Each point is reached from the start by the listed moves, each made once or not at all, plus a little noise. Is the number of moves made odd or even? Then give how often each move was made.
(in the rows, 128 means zero)

Moves:
(1): [210  86 132 116]
(2): [120 185  96 194]
Start: [126 150 137 109]
Points:
[122 153 144 111] => even (0, 0)
[125 208 111 177] => odd (0, 1)
[213 118 148 100] => odd (1, 0)

Moves:
(1): [172 149 154 114 119 171  91 141]
(2): [145 162 132 164 149  95 135 138]
(3): [106 135 186 139 120 126 119 135]
(4): [142 123 148 166 113 129  99 108]
(5): [133 118 124 131 186 141 139 140]
(6): [ 93 159  98 131 104 178 123 146]
(7): [155 123 138 154 124 134 161 136]
(8): [151 103 137 143 139 120 118 174]
Start: [123 109 157 114 147 105 156 163]
Points:
[ 95 132 194 160 168 174 185 211] => even (0, 0, 1, 0, 1, 1, 1, 0)
[147 134 158 212 196 130 130 231] => odd (0, 1, 0, 1, 1, 1, 0, 1)
[173 134 249 194  98 198  98 237] => even (1, 0, 1, 1, 0, 1, 1, 1)
[177 113 192 202 162  64 124 198] => odd (0, 1, 0, 1, 0, 0, 0, 1)

Moves:
(1): [170 156 111 137 145 162 105 124 127 137 163 157 120 166]
(2): [103 156 141 133 154 139 131 121 134 118 146 140 123 136]
(3): [117 149 156 129 120 121  87 142 128 176 125 107 111 118]
(4): [142 160 167 149 124 125 132 132  98  80 113 156 131 135]
(5): [139  95 143 138 133 156 119 120 111 123 146 143 139 102]
(6): [109 103 144 124  97 167 138 120 132 130 122 136 132 156]
(7): [173 119 133 117 104 142 190 171 122 122 130  98 139 131]
(8): [125 123 117 102 140 147  88 186 123 118 159 123 186 120]
(9): [116 149 158 139 132 146 124 158 163 119  90 145  97 105]
(10): [139 152 102 144 128 144 154 128 164 191 138 171 147 142]
(11): [146 113 138 112  81 105 131 105 141 141 165 144 128 123]
(12): [149 134 160 106 124 119 125 104 153 125 117 156 140 132]
(13): [155 153 147 168 103 128 134 145 156 104 125 106 156 149]
(14): [112 106 121 134 159 100 144 120 121 123 140 149 131 164]
Start: [127 163 137 105 105 128  89 128 138 165 125 135 118 153]
Points:
[ 96 183 171 148 170 173 128 129 190 193 147 242 121 156] => odd (0, 1, 0, 0, 1, 0, 0, 0, 1, 1, 0, 0, 0, 1)
[132 192 185 110 148 126  70 166 186 112 172 164 209 221] => odd (0, 1, 0, 0, 0, 0, 0, 1, 0, 0, 0, 1, 1, 1)
[103 186 139 140 113 189 107 181 203 182 182 194 230 249] => even (0, 1, 0, 0, 0, 1, 0, 1, 0, 1, 0, 0, 1, 1)
[166 143 164 121  99 127  32  99 123 223 226 194 105 186] => odd (1, 0, 1, 0, 1, 0, 0, 0, 0, 0, 1, 0, 0, 1)
[133 121 193 114  80 217 157 143 129 147 164 134 137 167] => even (0, 1, 0, 0, 1, 1, 1, 0, 0, 0, 0, 0, 0, 0)
